Each row is a point. The window is the flat piece filled in between its corners: a triangle in 3 columns, a solid with four corners in 4, and so on. A path goes straight from each point to the next, and from the last back to the first. List the points from which the path goes on through the window.
In the rows, 128 means zero.

Window (4 x 4):
[[ 82 182 130 137]
 [188 106  85 112]
 [194 198 181 120]
 [ 97 124 126 140]]
Path:
(1): [194 122 132  79]
(2): [124 170 145 112]
(3): [133 180 138 170]
(4): [193 175 128 164]
(5): [175 161 152 101]
(6): [143 174 161  96]
(7): [155 189 132 184]
(8): [204 137 117 152]
Through the window after points: 2, 4, 6

Window (8 x 8):
[[172 123 108  76 165  70 155 119]
 [122 113  95 152  37 175 141 125]
 [135 118 211 187 180 159 170 132]
 [ 58  48 181 143 163 129 145 111]
 [ 97  25  92 185 156  86 114 102]
 [211 149 168 117  46 102 168 131]
 [220  69  79  56  72 118 122 135]
 [ 89 110 137 200  97 131  60 136]]
Path:
(1): [ 93  64 161 165 138 122 152 200]
(2): [103  70 123 180 125 108 135 168]
(3): [142  95 142 151 130 130  93  31]
(4): [181 138 137  96  98 135 116  41]
(5): [135 109 124 128  96 123 162 182]
(6): [130 118 153 153 107 106 174 201]
(7): [160 127 179 155 110 138 127  48]
(8): [171  92 119 139 115 115 128  91]
(9): [159  88 100 128 111  91 155 208]
(10): [141  72 132 110 122 105 145 217]
(11): [167  85 143 112 118 114 122  81]
(12): [170  85 118 101 110 128 109  69]
(13): [158  72 118 102  99 114 143 157]
(14): [107  80 141 168  87 157 147 150]
(15): [119  96 145 168  88 164 119  79]
(16): [111  83 165 149 151 136 140  89]
Through the window after points: 2, 12, 16

Window (9 x 9):
[[109 125  56 106 200 119 177 131 139]
 [109  81 166  91 199 134 175 170 117]
 [152  78 105  94  87  86  99 118 152]
 [149 124 114 206 139 130  61 183 145]
 [ 58 113  65 121  76  91 166 104 152]
 [ 56  98 105  51 169 129 118  90 134]
 [135  54 129 169 235 196 204 136 145]
 [ 92 115  69  50  76 154 162 113 128]
 [199 162 197 209 176 115  57 134 122]]
Path:
(1): [119  63  90 133 161 114 143 112  71]
(2): [126 104 132 110 157 144 139 132 188]
(3): [107 125 126 110 170 136 145 163 206]
(4): [116  97 110 134 156 120 140 142 101]
(5): [119  93  69 137 195 125 164 132  84]
(6): [113 132 113 102 184 148 172 131 225]
(7): [120 108 157 111 147 133 155 136 215]
(8): [104  69  98 133 124 128 132 130  65]
(9): [ 89 115  89 130 160 135 148 122  88]
(10): [112 148 114  96 149 153 160 136 219]
(11): [ 81 144  98 102 112 118 176 122 211]
(12): [ 84  91  66 126 128 101 145 111 102]
(13): [ 83  90  61 150 102 100 141 113  60]
(14): [ 85 135 105  96 105 117 154 124 234]
(15): [ 95 114 126  85 140 143 144 125 179]
(16): [107  58 103 131 136 103 129 122  47]
Through the window after points: 1, 3, 5, 11, 13

Window (11 x 11):
[[ 99 118 158 179 115 143 175  70 100 185 121]
 [182 130 116 109 141  81 122 125 181 180 125]
 [130  77 119 151 141 145 138 155 169 153 140]
 [131  77 176 105 103 160 126  87 121 150  98]
 [ 26  99 162  57 173 169 171  54 124  64 113]
 [118 109 143 175 137 171  72  50 122 123 117]
 [140 152 204  98  95 135 132 122 196 133 103]
 [126 100 184 133 158  56 120 138 165 149 124]
 [165 152 150  71 223 136 178 175 132 167 123]
 [249  94 124 173  96 109 113 146 187 100 107]
 [156 147  97 141 116  93  49 145 116 105 105]]
Path:
(1): [176 117 171  91 113 117 110 124 147 110 191]
(2): [158  96 147 151  92 115 116 104 146 121 182]
(3): [125 102 143 170 122 125 115 103 173 154  27]
(4): [114 114 143 154 138 125 149 101 143 168  79]
(5): [144 116 153 145 104 139 141  96 101 154 201]
(6): [149 124 141 128 108 117  90 115  94 117 181]
(7): [134 130 124 152 131 113 111 122 141 142  79]
(8): [141 112 143 120 144 124 128 118 141 156  81]
(9): [154 122 158  94 139 144 130 121 132 131 173]
(10): [157 125 161 106 114 131 121  93 114 124 200]
(11): [130 125 158 146 143 113 122  96 151 151  68]
(12): [134 120 124 136 155  95 109 135 167 142  55]
(13): [155 126 149 120 133 102 119 128 140 136 172]
(14): [162 110 155 128 117 128 114 112 121 135 202]
(15): [124 109 104 148 144 125 109 142 170 135  41]
(16): [151 114 133 136 145 113 121 139 186 143  73]
Through the window after points: 4, 6, 8, 14

Window (14 x 14):
[[158 138 121  55 141 142 110  73 136  93 217  79 107 146]
 [ 99 114 149 208 156 106 103 148 122 162 145  72 112 125]
 [182 138 134 173  93 201  57 140 105 170 153  90 124 151]
 [149  90 177 128  82 108 172 104  97 144 145 136 130 100]
 [ 82 175 148  57 114 150  65  85 181  97 147 201  41  57]
 [ 75  93 137 143 163 132 164 147  89  97 125 141  86 162]
 [154 117 133 121 210 164 156 101  92 160 137 171 163  87]
 [ 48 222  37  50  70 126   7 160 152  71 163  46 168 147]
 [106 132 156 176 176 121 149 147 109  48 120 169 167 128]
 [103 146 135 120 136 137 154  40 152 103 117 159  88 132]
 [109 142 160 133 173 170 159 164 135 120 110  86 164 106]
 [131  85  97 127 187 128  48 222 228 157  54 116 138 117]
 [161 109 137 145 178 104 101 160 110 140  68  65 101 119]
 [107 109 207  98 134 178  92  48  90 131 131 105 188 105]]
Path:
(1): [136 187 164  72 128 115 113 148 127 142 153 123 127 173]
(2): [121 141 144 114 141 126  94 131 128 135 134 123 116 139]
(3): [103 103  77 127 132 172  96 109 144  64 116 105 134  77]
(4): [108  93  86 138 132 160 122  90 104  83 139  79  93  90]
(5): [133 153 167  92 144 117 109 134 140 140 168 122 142 158]
(6): [135 131 181 125 164 140 133 118 122 144 122 145 117 124]
(7): [118  66  96 145 145 180 147  85 131  84 142 151 123  38]
(8): [101  93  99 133 159 153 112  98 101  83 146  74 128  62]
(9): [122 185 172 120 157 139  87 150 158 134 115 151 120 200]
(10): [ 84 195 154 103 117  89  91 168 155 149 141 149 143 199]
(11): [113 111  85 114 145 169  86 101 133  89 122  75 131  76]
(12): [100 114  87 127 118 162 110  99 138  69 134 103 142  97]
(13): [127 156 150  76 145 133 100 123 141 132 126 137 116 133]
(14): [131 193 177  73 162 114  89 140 148 157 107 175 129 158]
(15): [107  91  88 133 120 189 115  82 119  82 184  90 104  52]
(16): [128 112 125 109 140 144 102 100 140 106 147 111 104  99]
Through the window after points: 4, 10, 14, 16

Window (14 x 14):
[[118 113 170 137 126 137 127 110 107  86 127 145 183 128]
 [189 102 167 129 131 162 138 141 141  71 125 138 167 115]
 [161  86 177  93 145  19 144 132  92  64 124 140  87  97]
 [ 99 100 131 121 210 146 167 106 141  92 137 131 150 126]
 [127  93 130 157 113 135 153 134 139  96  75 112 144 113]
 [118  89 135 118  96 152 148 167 109 125 120 133 131 120]
 [174  97 104 153  92 119 142 144 105 105 131  71 130 137]
 [ 58  95 122   7 118 125 127 120 221 101  89  99 160  90]
 [103 111 216  89  86 114 104 107 185 191 120 107  48 152]
 [ 94 107 150 133 121 152  83 168 129  92 122 110 121 116]
 [148 164 133 119 134 127  77 160  94 214 106 153 101 151]
 [167  60 165  99 131 146 109  79 131 101 110 139 138 118]
 [ 90 169  61 147 159 159 137 118 111 107 135 165 111 144]
 [110 155 174 101 107 152 109 136  82 101 108  68  51 126]]
Path:
(1): [131 106 140 138 111 141 137 132 123 127 119 124 133  88]
(2): [137 110 140 123 126 132 131 108 131 118 128 136 141  90]
(3): [114  84 137  87 137 128 111 172 146 100  90 119 130 200]
(4): [116  96 154  87 113 110 122 138 141 101  82 118 117 167]
(5): [128 101 155 113 119 145 119 140 132 124 131 112 133  84]
(6): [125 120 155 127 115 137 105 124 121 132 142 124 116  79]
(7): [123  94 140 102 137 136 114 154 132 106  83 127 126 182]
(8): [120 106 131 111 130 126 124 160 127 102  74 122 121 190]
Through the window after points: 6, 8

Window (14 x 14):
[[145 122 164 165 174 143 127  41 115 109 182  99 131 138]
 [ 57 132 203 104 114 155 193  58 114 118 117 109 138 129]
 [132 140  40 200 149  88 146 234 210 102 153 140  91 118]
 [ 97 113 195  91 154 147  87 107 133  68 139  73 136  73]
 [188 117  60 148 148  76 109 194 168 177  97 187 126 100]
 [162 137  32 121 101  66  93 180 229 178 169 145  40 138]
 [125 167 143 154  84 204 115  78  68 103 121  61 132  86]
 [146 119  39 111 167 104 150 143 160  97 136 199  28  85]
 [150 183  17 144 129  88 113 159 245 125 175 194 140  65]
 [133 173 166  81 110 125 108 109  58  62 137 166 116 215]
 [143 201 232 135 151 170 150 109 125 118 152 105  97  74]
 [184 106 201 140  66 190 150  93 143  65 142 110 139 107]
 [126 118 174 105 110 185 152 130  71 124 217 110 151  95]
 [ 97 130 196 150  74  74 106  83  54  85 159 170  89 123]]
Path:
(1): [135 142 153 138 119 144 113 133 135 138 149 153 102 113]
(2): [156 151 106 133 137  34 158 102 128  71 155  97 105  92]
(3): [165 174 123 106 127  85 130 117 141 114 165 112 121 114]
(4): [113 129 129 162 131 176 119 116 152  98 147 181 116 121]
(5): [ 91 119 159 157 124 200  83 118 135 141 170 156 132 124]
(6): [172 159 143 114 130  75 192  80  88  48 122 105 110  99]
(7): [185 181 152 111 102  97 181 101 139  90 177  69 124 100]
(8): [ 91 122 156 145 130 157  84 131 126 122 135 166 126 127]
(9): [103 131 164 142 103 184 115  91 122 132 146 145  88 129]
(10): [113 146 163 114 121 137 167  99 109 100 133  92 149  99]
(11): [158 170  75 110 151  59 167  99 153 100 163  67 141 105]
(12): [100  94 193 172 111 200 103 123 137 135 147 183  77 142]
(13): [114 127 123 153 139 146 110 137 143 102 157 146 102 119]
(14): [182 148 107 135 118 112 172 113 141  98 134 101 110  95]
(15): [203 218  91  75 110  75 161  75 139  88 145  80  97  87]
(16): [ 79  71 155 160 138 145 105 170 155 144 157 193 103 155]
Through the window after points: 1, 3, 9, 11, 13

Window (14 x 14):
[[175 158  68 200  68  94 130 164  93 147 126 188 124 103]
 [158 154 158 208  84 154 144 121 133 186 142 140 108  99]
 [162 140 112 137  79 133 101 107 110 177 136 177  62  44]
 [ 23 147 120  92 132 110 128 147 176 203  93 118 125  81]
 [ 75 153 126 119 134 131  48 128 102  95 159 134 121 179]
 [ 82  88 122 129  97 101 173 160 159 162 160  94  73  50]
 [  7 182 106 120 133 148 108  71 144  42 143 170 135 148]
 [209 144 118 137 117 117 137 133 125 144 176 234 149 132]
 [ 57 203  66 111 186 157 114  93 122 106 166  97 116 130]
 [ 21 150 134 105 203 122 135  90  87  85  93 120 109 134]
 [ 75 133  88 155 198 156  69 104 162  69 114 143 125 130]
 [ 37 145 116  66 131 188 159 187 154 124  84 122  82 116]
 [229 178 145 145  59  90 126 154 143 132 125 150 132  62]
 [212 112  89 133  45 126 138 100 124 156 114 153 150 126]]
Path:
(1): [128 146 122 134  97 131 127 111 170 143 134 155  68 138]
(2): [126 163  96 153 111 132  89 149  65 127 144 138 212  55]
(3): [108 146 140 128 105 185 119 146 103 139 131 143 161 105]
(4): [126 177  97 150 133  37 131  89 191  96 120 154  53 107]
(5): [111 143 111 142 107 116 122 126 138 142 139 156  87 144]
(6): [115 145 118 137 139 123 125 112 101 122 120 127 168  64]
(7): [ 79 135 122 119 132 116 114 143 109 166 141 141 186  47]
(8): [ 89 161 115 111 115 121 137 132 182 159  98 142  74 136]
(9): [117 138 112 129  97  72  98 106 158 130 108 145  62 125]
(10): [135 154 111 142 130 173 149 161 113 150 152 129 157  81]
(11): [107 141 120 132 127 139 126 141 119 134 125 148 143  88]
(12): [131 194 104 142  99  92 154  90 164 125 117 127  35 125]
Through the window after points: 3, 7
